Each row of a before or after table is a point. One or more steps were done to the points. Then noise was added and the rows were shuffled. The steps act on how far a point lies along the listed directions, d1 being the first. What was done? A step turns or swaps two directions, mirrors them in a line or flattens them onto one, adds a multiple of one to another, or multiplies one. Angles are multiples of 10 degrees, from the lower direction toward the higher: turns from -170 to 170, lines from 10 to 170 but not 90. Use the fewest steps. Two steps may share a direction if one is a turn and the other turns, adds or multiplies; they go together, in the order done. Otherwise the lowest direction goes first.

Directions:
(1): | 3.9 | 1.7 |
(2): | -1.7 |  3.9 |
Before (10 x 2)
|  2.1 |  3.8 |
| -1.3 | -0.1 |
| -4.4 |  2.2 |
| -1.8 |  0.6 |
|  2.7 | -2.1 |
|  4.5 | -5.2 |
|  1.4 | -0.3 |
| -2.2 |  3.9 |
| -7.2 |  1.0 |
| -0.5 |  2.2 |
After (10 x 2)
|  3.5 |  4.1 |
|  1.4 | -6.6 |
|  1.0 | -0.5 |
| -1.3 |  0.0 |
|  1.4 | -2.6 |
| -5.7 |  1.9 |
| -0.2 |  4.9 |
| -2.7 |  3.0 |
|  0.7 |  2.7 |
| -0.9 |  1.0 |
Steps: add 0.5 times d2 to d1

Directions:
(1): |  4.4 | -1.6 | -2.1 |
(2): | 2.6 | 3.5 | 2.8 |
(3): | -0.6 |  3.5 | -3.8 |
Before (10 x 3)
|  4.1 | -0.8 | -4.9 |
|  3.3 |  1.2 |  2.8 |
| -5.0 |  0.5 | -4.0 |
| -6.4 | -1.0 | -0.4 |
|  4.2 | -1.6 | -1.9 |
|  0.9 |  4.3 | -4.0 |
| -0.8 |  0.0 | -6.2 |
|  1.2 | -2.0 |  4.2 |
|  3.2 |  2.6 | -0.2 |
| -5.8 |  1.1 | -0.4 |
After (10 x 3)
| -1.9 | -2.9 | -2.3 |
| -1.1 |  3.0 |  3.1 |
| -2.5 | -2.3 | -1.7 |
|  5.5 |  1.4 |  0.5 |
|  5.6 |  2.7 |  1.7 |
| -5.5 |  1.2 |  2.0 |
| -0.2 | -1.2 | -1.1 |
| -4.6 |  0.3 |  1.1 |
| -1.2 | -0.8 | -0.4 |
|  3.6 |  2.9 |  2.2 |
Steps: turn d1 and d2 by -160 degrees; multiply d3 by 0

Directions:
(1): | -5.5 |  1.2 |  0.7 |  1.8 |
(2): |  0.1 |  1.7 |  5.0 | -2.8 |
(3): | -1.3 | -5.6 |  1.5 | -0.9 |
(4): |  1.9 | -0.5 |  2.9 |  4.9 |
Before (9 x 4)
| -1.1 | -2.6 | -0.4 |  1.9 |
| -1.5 |  7.3 | -7.0 |  2.3 |
|  4.9 | -0.2 |  3.4 |  3.6 |
|  0.5 |  1.1 |  5.2 | -4.5 |
|  1.3 |  1.3 |  0.4 | -0.2 |
|  0.5 | -2.2 | -1.3 | -2.4 |
| -1.3 |  0.7 |  2.1 | -3.1 |
|  3.0 | -2.3 | -5.6 |  4.5 |
|  1.8 |  0.5 |  0.3 | -0.5 |
After (9 x 4)
| -2.9 | -9.0 | -2.3 | -4.2 |
|  0.0 |  0.9 | -2.2 | -7.8 |
|  1.0 | -1.5 |  0.8 |  0.1 |
|  3.1 |  2.0 |  5.0 | -2.8 |
| -1.6 |  2.5 | -0.2 | -1.5 |
|  0.3 | -0.5 | -0.2 |  4.2 |
|  1.9 | -0.1 |  0.2 | -0.4 |
|  2.8 | -0.3 |  1.9 |  5.8 |
|  0.8 |  1.4 | -2.9 |  0.7 |
Steps: mirror d1 and d3 in the line at 10 degrees; swap d2 and d4

Directions:
(1): |  3.5 | -0.5 |  2.3 |  2.2 | -3.2 | -4.5 |
(2): | -2.3 |  5.6 |  0.1 |  0.3 |  1.9 | -3.6 |
(3): | 2.2 | 2.9 | 3.5 | 3.3 | 1.0 | 4.0 |
Before (11 x 6)
|  1.7 |  0.8 |  1.0 |  0.2 |  0.0 | -2.0 |
| -1.5 | -1.3 | -2.1 | -2.4 | -1.2 | -0.4 |
|  1.5 |  0.3 | -1.0 |  0.7 | -1.5 | -0.3 |
|  2.1 | -4.2 | -0.5 |  0.1 | -4.5 |  2.3 |
|  0.3 | -4.1 | -2.5 | -3.0 | -2.6 | -5.7 |
| -0.7 |  0.6 |  0.1 |  2.3 |  1.5 |  2.2 |
| -2.2 |  1.1 | -0.1 |  0.1 |  1.0 | -0.8 |
|  4.6 | -4.3 |  1.4 |  2.6 | -4.5 | -4.9 |
|  0.0 | -3.8 | -1.0 | -3.0 | -2.4 | -1.3 |
|  0.3 | -6.7 | -3.4 | -3.7 | -1.9 |  1.4 |
|  1.6 |  1.6 |  2.2 |  0.9 | -0.6 | -3.6 |
After (11 x 6)
|  -2.1 |  -7.1 |  -6.3 |  -6.3 |  -3.2 |  -9.9 |
|  -0.1 |   2.4 |   1.5 |   3.5 |   1.9 |   3.3 |
|  -1.8 |  -1.6 |  -0.4 |  -0.4 |   0.5 |   1.4 |
|   1.9 |  -1.7 |   0.9 |  -0.1 |  -0.5 |   0.7 |
|   4.2 |  -5.0 |   0.5 |   1.7 |  -4.9 |  -5.9 |
|   2.8 |  -3.3 |   1.5 |   0.2 |  -1.3 |   1.6 |
|   0.7 |   3.0 |   0.5 |   1.6 |  -3.7 |  -5.4 |
|  -2.7 |  -0.8 |  -3.4 |  -3.9 |  -1.0 |  -3.7 |
|  -1.6 |  -1.9 |  -2.4 |  -4.3 |  -2.7 |  -7.2 |
|  -3.0 |   0.4 |  -4.4 |  -4.4 |  -1.1 | -10.5 |
|   1.2 |   0.4 |  -1.0 |   0.6 |  -1.4 |  -0.4 |
Steps: mirror d1 and d2 in the line at 160 degrees; multiply d3 by 2

Directions:
(1): |  6.9 |  0.2 | -0.7 | -2.5 |  1.5 | -3.1 | -2.3 |  0.2 |
(2): | -0.3 |  3.2 | -1.7 | -4.2 |  0.0 | -1.0 |  5.8 |  2.2 |
(3): | -2.9 | -2.9 |  2.9 | -3.5 |  4.7 | -0.9 | -1.4 |  3.0 |
Before (11 x 8)
|  7.7 |  2.0 | -2.5 | -3.5 |  1.5 | -1.7 |  0.3 | -2.0 |
| -2.7 | -0.2 | -0.9 | -0.3 | -1.4 |  2.1 |  1.4 | -1.8 |
|  1.0 |  1.5 |  0.8 |  1.4 | -2.1 | -1.3 |  1.5 | -1.9 |
| -6.1 |  1.2 |  0.4 |  1.3 |  0.2 |  3.7 |  2.6 |  0.9 |
| -1.3 |  2.4 | -4.1 | -2.4 | -3.3 |  0.5 |  4.5 | -2.0 |
| -1.4 | -6.2 |  6.4 |  2.7 |  2.9 | -0.7 | -8.9 |  0.3 |
|  6.0 |  5.4 | -3.7 | -0.2 | -2.0 | -1.0 |  4.2 | -2.7 |
|  4.5 |  6.5 | -2.8 |  1.7 | -2.5 | -2.2 |  2.9 | -1.5 |
|  2.8 | -0.7 | -1.2 | -0.5 |  0.9 | -0.7 | -3.3 | -1.7 |
|  1.0 | -3.1 |  3.3 | -2.8 |  4.5 | -0.5 | -6.0 |  1.1 |
|  0.4 | -3.0 |  3.2 |  3.2 | -0.3 |  1.4 | -3.9 | -1.5 |
After (11 x 8)
|  2.5 |  0.1 | -1.5 | -3.0 |  0.1 | -0.5 |  0.2 | -1.1 |
|  2.3 | -1.0 |  0.8 |  5.2 |  0.1 |  1.3 | -4.4 | -4.5 |
|  0.7 |  0.5 |  1.5 |  0.9 | -1.0 | -1.6 |  0.5 | -1.4 |
| -4.6 |  0.0 | -0.9 |  0.7 | -0.5 |  2.1 |  0.8 | -1.1 |
| -2.5 | -2.8 |  1.3 |  4.9 |  0.0 |  4.0 | -3.8 | -4.7 |
| -3.9 |  2.3 |  0.7 | -2.1 | -1.4 |  1.5 |  6.9 |  1.9 |
| -9.1 |  3.4 |  1.4 | -3.1 | -1.5 |  1.0 |  9.4 |  4.1 |
| -6.4 |  0.4 |  1.4 | -0.9 |  0.3 |  3.0 |  1.9 |  1.0 |
|  4.8 | -2.0 | -1.9 | -1.0 | -0.5 | -1.5 | -4.8 | -3.5 |
|  1.6 |  1.1 |  1.1 |  5.4 | -0.3 | -0.7 | -4.1 | -2.4 |
|  5.6 |  2.3 | -1.4 | -3.6 |  2.5 | -1.6 | -0.2 |  1.5 |
Steps: multiply d2 by 1.3; turn d1 and d2 by -140 degrees; multiply d3 by 0.4

Directions:
(1): |  2.3 | -2.3 | -2.6 |  1.2 | -0.2 |  3.6 | -5.5 | -2.5 | -3.4 |
(2): |  0.3 |  4.7 |  0.8 |  2.0 | -1.8 |  1.4 | -3.8 |  5.7 |  0.7 |
(3): | -1.5 |  3.9 |  1.5 | -0.9 | -3.8 |  4.9 |  2.9 | -3.2 | -1.8 |
(4): |  0.8 | -1.0 | -5.9 | -0.7 | -4.1 |  1.0 |  1.0 |  0.4 |  4.8 |
Before (10 x 9)
|  2.4 | -4.6 | -8.6 |  1.1 | -1.0 |  0.9 | -1.8 | -0.8 |  3.0 |
|  2.0 |  2.5 |  3.0 |  3.6 |  0.2 |  3.4 | -3.4 |  1.4 | -1.0 |
| -0.7 | -1.2 |  2.2 | -0.5 | -0.8 |  0.5 |  3.0 | -2.3 | -2.3 |
| -0.6 | -0.8 | -1.8 |  2.2 |  0.6 | -1.4 | -5.4 |  4.7 |  3.0 |
|  2.4 | -2.3 | -0.4 |  4.0 |  1.3 | -0.7 | -7.7 |  7.6 |  3.2 |
|  0.5 | -0.5 |  1.2 |  0.8 | -0.5 |  3.0 |  1.6 | -5.6 | -1.5 |
| -1.0 |  4.0 | -0.7 | -1.0 | -1.1 |  1.6 |  3.2 |  0.7 |  3.2 |
|  2.7 | -2.5 | -0.2 |  0.5 | -1.0 |  3.0 | -1.1 | -2.3 | -3.4 |
|  0.4 |  1.8 | -3.1 | -1.3 | -4.7 |  4.7 |  1.4 | -4.4 | -2.0 |
|  1.4 | -2.4 |  1.7 | -0.5 |  6.4 | -7.5 | -2.7 |  5.2 |  1.8 |
After (10 x 9)
|  1.6 | -0.4 |  2.5 |  4.3 |  6.1 | -1.1 | -6.3 |  2.9 | -4.1 |
|  1.1 |  3.3 | -0.4 |  1.7 | -3.7 |  4.8 | -1.1 | -1.7 |  0.8 |
|  1.3 | -3.1 | -0.7 |  0.2 |  0.4 |  3.0 |  2.3 | -5.9 |  0.5 |
|  3.0 | -0.5 | -0.8 |  0.8 | -2.4 |  3.5 | -2.3 | -0.6 | -2.0 |
|  1.3 | -9.5 |  1.2 |  1.1 |  6.2 | -3.5 | -1.9 | -1.6 | -0.9 |
|  2.0 | -4.6 | -2.7 | -1.7 |  3.5 | -7.2 | -0.2 |  3.2 |  5.2 |
| -0.2 |  1.7 | -0.2 |  0.1 | -4.1 |  2.4 |  0.9 |  1.5 |  1.1 |
| -1.7 |  3.4 |  3.1 | -1.0 |  2.1 |  1.1 |  2.6 | -0.8 |  0.2 |
| -1.3 | -5.3 |  0.8 |  0.6 |  5.6 | -3.4 | -2.7 | -1.8 | -0.7 |
|  0.5 |  4.3 |  1.3 |  0.0 | -2.4 |  4.4 | -1.5 | -1.8 | -4.7 |
Steps: add -0.3 times d4 to d3; turn d2 and d4 by -160 degrees

Directions:
(1): |  1.9 |  3.4 | -1.2 |  0.4 |  1.5 |  1.1 | -6.3 |  0.2 | -4.2 |  4.5 |  0.4 |
(2): |  1.2 |  4.3 | -3.0 |  1.4 |  3.8 |  2.6 |  4.7 | -3.3 |  2.2 |  1.9 |  2.0 |
Before (11 x 11)
|  0.9 |  5.9 | -3.4 |  2.5 |  3.8 |  3.7 |  1.7 | -2.3 |  1.8 |  2.5 |  2.2 |
| -1.4 |  2.3 |  0.6 | -0.5 |  3.3 |  0.7 |  3.5 | -0.3 |  2.0 | -2.6 |  1.3 |
|  1.0 |  1.3 | -2.0 |  2.0 |  3.7 |  2.6 |  8.5 | -3.0 |  3.2 |  0.6 |  2.6 |
| -1.0 |  2.9 | -3.6 |  2.6 |  5.0 |  1.7 | 11.4 | -4.8 |  6.9 | -4.0 |  1.0 |
| -1.7 | -2.7 |  2.9 | -1.7 | -3.5 | -2.1 | -5.1 |  2.9 | -2.8 |  0.5 | -1.7 |
| -2.6 | -3.0 | -0.8 |  0.5 | -1.9 | -1.7 | -1.5 |  0.8 | -1.1 | -0.4 |  0.2 |
| -0.5 |  0.3 |  1.8 | -1.0 |  0.4 |  0.6 | -1.9 |  2.2 | -2.2 |  1.2 | -0.8 |
|  3.2 |  5.7 | -2.2 |  1.1 |  1.7 |  1.6 | -5.2 | -0.2 | -4.7 |  5.5 | -1.3 |
|  1.6 |  1.1 | -2.4 | -1.7 | -0.1 |  0.9 | -2.3 |  1.5 | -0.8 |  2.2 |  0.1 |
|  0.7 |  1.7 | -0.7 | -0.2 |  0.5 |  2.7 | -2.1 | -0.9 |  0.2 |  1.0 |  1.8 |
| -2.6 | -1.0 | -0.7 | -0.2 |  1.1 |  0.1 | 11.0 | -3.1 |  6.8 | -5.1 |  1.2 |
After (11 x 11)
|  0.6 |  1.7 | -1.0 |  0.1 |  0.9 |  2.8 | -0.3 | -1.5 |  1.3 |  0.7 |  1.8 |
| -2.2 | -1.9 | -1.3 |  0.9 | -1.3 | -1.3 | -2.9 |  0.5 | -2.2 |  0.9 |  0.5 |
| -4.2 | -5.8 |  2.5 | -1.8 | -2.9 | -2.6 |  7.4 |  0.2 |  5.2 | -7.7 | -1.0 |
| -0.3 |  0.7 |  1.2 | -1.1 | -1.5 | -0.8 | -6.5 |  1.9 | -4.3 |  3.3 | -0.6 |
| -3.3 | -2.9 |  0.1 |  1.0 |  0.4 | -1.4 | 10.9 | -1.9 |  7.3 | -8.6 | -1.2 |
| -0.7 |  3.4 | -2.4 |  2.1 |  2.8 |  2.9 |  5.6 | -2.4 |  4.9 | -0.7 |  1.9 |
|  0.0 |  1.7 |  1.2 | -0.6 |  1.3 |  1.4 | -1.4 |  1.4 | -2.3 |  2.3 | -0.3 |
| -0.8 | -2.7 |  0.3 |  0.8 |  1.1 |  0.5 |  9.5 | -1.6 |  4.2 | -3.1 |  1.5 |
|  3.0 |  7.3 | -3.8 |  2.0 |  3.6 |  3.0 |  0.5 | -2.4 | -1.7 |  5.1 | -0.4 |
| -1.9 |  0.4 |  1.5 | -1.0 |  1.8 | -0.3 |  3.3 |  0.7 |  1.9 | -4.1 |  0.6 |
|  1.8 |  1.9 | -3.0 | -1.2 |  0.7 |  1.3 | -0.7 |  0.7 |  0.2 |  2.0 |  0.6 |
Steps: turn d1 and d2 by 40 degrees

Directions:
(1): | -7.1 |  2.3 |  2.2 | -1.6 | -3.9 |  1.0 | -1.8 |  0.7 | -3.8 |  1.9 | -1.7 | -1.6 |
(2): |  0.6 | -1.9 |  2.2 | -3.4 | -0.7 |  3.6 |  1.8 |  4.3 | -2.2 | -5.3 | -0.8 |  4.2 |
Before (13 x 12)
|   0.3 |  -2.3 |   3.3 |  -0.9 |  -2.0 |   4.1 |   2.6 |   4.3 |  -3.4 |  -4.0 |  -2.1 |   3.8 |
|  -1.4 |  -0.9 |   3.4 |  -2.9 |  -1.9 |   2.7 |   0.4 |   5.1 |  -3.0 |  -6.5 |  -1.3 |   4.1 |
|   2.9 |  -3.0 |   1.2 |  -1.9 |   1.8 |   1.7 |   0.5 |   5.0 |   0.0 |  -4.8 |  -0.1 |   1.6 |
|   1.3 |  -1.3 |  -0.5 |  -1.1 |   0.2 |   3.6 |   1.2 |   2.3 |  -1.6 |  -4.0 |   0.5 |   3.2 |
|  -2.3 |   1.2 |  -0.3 |  -1.0 |   0.1 |  -0.4 |   0.6 |   1.3 |  -2.0 |  -1.6 |   0.0 |  -0.3 |
|   8.6 |  -3.8 |  -0.2 |   0.9 |   3.0 |   0.2 |   2.2 |  -1.2 |   5.5 |  -2.2 |   3.6 |   2.7 |
| -11.9 |   3.8 |   2.8 |  -1.6 |  -4.2 |   1.5 |  -1.9 |   0.6 |  -6.2 |   1.5 |  -1.7 |  -2.6 |
|   9.0 |  -1.6 |  -2.8 |   1.6 |   4.6 |   0.6 |   2.4 |   2.0 |   2.3 |  -5.6 |   4.0 |   5.2 |
|  -1.8 |  -2.7 |   3.5 |  -5.7 |  -1.7 |   5.5 |  -0.2 |   4.4 |  -1.9 |  -6.1 |  -0.5 |   5.0 |
|  -3.8 |  -0.5 |   1.4 |  -1.3 |  -0.5 |   1.0 |  -0.7 |   2.3 |  -2.2 |  -0.8 |   0.1 |   2.1 |
|   0.3 |  -0.2 |  -1.7 |   1.8 |  -0.9 |   1.1 |  -1.8 |   0.1 |   2.3 |  -0.1 |  -0.9 |  -2.0 |
|  -2.1 |   1.2 |   1.1 |  -0.2 |   0.8 |  -0.2 |  -0.6 |   0.3 |  -1.4 |  -1.2 |   0.4 |   1.7 |
|  -7.0 |   3.1 |   3.9 |   0.6 |  -4.4 |  -0.2 |  -3.8 |   0.5 |  -3.6 |   4.3 |  -0.8 |  -3.0 |
After (13 x 12)
|  3.7 | -3.0 |  4.4 | -1.9 |  0.1 |  3.4 |  1.5 |  5.7 | -1.4 | -5.8 |  0.3 |  5.3 |
| -4.4 |  5.9 | -3.1 |  4.6 | -0.7 | -3.6 | -3.7 | -4.1 | -0.2 |  6.7 |  2.6 | -4.8 |
|  1.4 | -1.0 | -1.6 |  1.5 | -0.5 |  1.6 | -1.4 |  0.6 |  2.2 | -1.1 | -1.2 | -1.3 |
| -3.5 | -0.8 |  1.2 | -1.4 | -0.3 |  1.2 | -0.8 |  2.6 | -2.4 | -0.7 | -0.3 |  2.1 |
| -0.6 | -2.4 |  3.0 | -4.7 |  0.2 |  5.4 |  3.6 |  6.1 | -3.9 | -9.0 | -0.4 |  6.0 |
| -1.8 |  0.9 |  1.3 | -0.4 |  0.9 | -0.1 | -0.4 |  0.4 | -1.6 | -1.5 |  0.3 |  2.0 |
| -5.2 |  1.3 |  1.2 |  0.1 | -1.4 | -0.9 | -3.1 |  1.2 | -1.8 |  3.1 | -1.0 | -4.6 |
| -7.2 |  2.5 |  3.3 | -1.6 | -4.2 |  0.7 | -2.5 |  2.8 | -4.5 | -0.9 | -2.0 | -0.3 |
| -1.5 |  0.7 | -0.3 | -1.5 |  0.2 | -0.2 |  1.0 |  1.4 | -1.6 | -2.2 |  0.2 |  0.0 |
| -6.2 |  1.4 |  3.3 |  0.5 | -4.3 |  2.2 | -0.3 |  1.6 | -4.8 |  2.0 | -2.7 | -0.7 |
| -1.1 |  1.5 | -0.2 |  3.2 | -0.9 | -3.0 | -2.3 | -5.8 |  3.4 |  7.2 |  2.5 | -5.1 |
| -4.9 |  2.2 | -0.4 |  0.4 | -2.4 |  1.7 | -1.4 | -0.8 | -2.9 |  1.9 | -0.3 | -1.1 |
| -9.3 |  1.3 |  3.5 | -4.1 | -4.9 |  2.8 | -3.4 |  1.0 | -3.4 |  0.6 | -1.3 | -0.6 |
Steps: swap d1 and d2

Directions:
(1): |  3.3 |  3.5 |  0.4 | -2.7 | -5.5 |  3.3 | -3.3 |  2.1 |  0.4 | -2.3 |  3.9 |  1.0 | -2.1 |  3.4 |
(2): |  2.6 | -0.4 |  3.5 |  5.3 | -0.2 | -3.5 | -3.9 |  2.6 |  5.8 |  0.2 | -0.3 |  2.6 |  1.0 | -1.0 |
(3): |  4.4 |  4.9 | -0.4 |  5.5 | -0.6 | -0.9 | -0.3 | -3.9 | -4.0 | -0.4 |  0.2 | -4.0 |  1.5 | -0.6 |
(4): | -0.4 | -2.8 | -5.1 |  2.3 |  3.4 |  1.6 | -5.0 | -1.3 | -0.1 | -0.7 | -0.1 |  0.5 |  1.8 |  6.4 |
Before (8 x 14)
|  3.4 |  6.5 |  0.4 |  2.4 | -2.4 | -0.4 |  0.9 | -4.7 | -6.7 |  1.5 |  1.6 | -5.5 | -1.0 |  0.4 |
| -2.5 | -4.6 | -4.6 | -0.3 |  1.4 |  2.1 | -2.1 |  0.5 |  1.1 | -3.2 | -0.8 | -0.7 | -0.4 |  6.3 |
| -0.7 |  1.3 |  4.2 | -2.2 | -0.6 | -1.6 |  5.5 |  3.7 |  3.6 |  1.2 | -0.9 |  1.7 | -2.7 | -5.3 |
| -2.1 | -3.2 |  1.3 | -2.4 |  1.4 | -1.6 |  6.0 | -1.4 |  0.6 |  0.1 | -3.6 |  0.3 | -0.7 | -4.7 |
|  4.1 |  0.4 | 10.1 |  2.1 | -6.5 | -1.2 | -3.1 |  3.4 |  6.5 |  0.1 | -0.9 |  3.2 | -2.3 | -3.3 |
| -2.4 | -4.2 | -0.3 |  0.8 |  4.4 | -1.8 |  0.6 | -4.2 | -2.3 |  2.5 | -4.1 | -2.0 | -0.3 | -1.5 |
|  0.2 | -0.7 |  3.8 | -0.7 | -1.6 | -2.6 |  1.3 |  3.1 |  2.3 | -0.3 |  0.2 |  0.9 | -2.2 | -2.8 |
| -5.3 | -5.9 | -5.3 |  1.9 |  4.8 |  0.2 | -2.3 | -2.3 | -0.7 |  0.9 | -3.3 |  0.4 |  4.1 |  4.0 |
After (8 x 14)
|   4.2 |   4.7 |   2.2 |  -0.3 |  -3.9 |   1.4 |  -1.1 |   3.7 |   3.5 |  -1.3 |   2.6 |   1.9 |  -2.7 |   1.0 |
|   4.7 |  -1.4 |   2.2 |   4.1 |  -3.8 |   2.9 | -10.4 |   1.1 |   4.4 |  -1.7 |   0.5 |   2.8 |  -0.6 |   6.8 |
|  -4.9 |  -2.9 |   1.2 |   2.5 |   2.8 |  -4.1 |   4.6 |  -2.2 |  -0.8 |   2.8 |  -4.9 |  -1.2 |   3.5 |  -5.7 |
|  -3.9 |  -4.0 |  -2.5 |   1.7 |   3.3 |  -1.2 |   4.0 |  -2.1 |  -1.3 |  -1.4 |  -3.5 |  -3.4 |   0.6 |  -0.2 |
|  -0.1 |  -0.9 |   5.3 |  -0.4 |  -0.5 |  -3.2 |   1.9 |  -1.3 |   0.3 |   2.1 |  -2.7 |  -0.9 |  -2.0 |  -5.9 |
|  -1.0 |   1.3 |   0.1 |  -3.1 |  -1.8 |   0.8 |   0.5 |  -0.8 |  -2.5 |   1.8 |   1.6 |  -1.5 |  -2.3 |   2.0 |
|   3.1 |   1.8 |   4.2 |  -1.6 |  -4.6 |  -0.9 |   2.8 |   0.5 |   2.0 |  -1.7 |  -0.3 |   0.9 |  -1.9 |  -3.8 |
|   2.6 |   0.8 |   1.3 |   0.8 |  -2.4 |  -0.4 |  -2.8 |   2.6 |   1.7 |  -1.7 |   1.8 |   0.5 |  -1.8 |   1.6 |
Steps: turn d1 and d4 by 70 degrees; turn d2 and d4 by 30 degrees; multiply d3 by 0
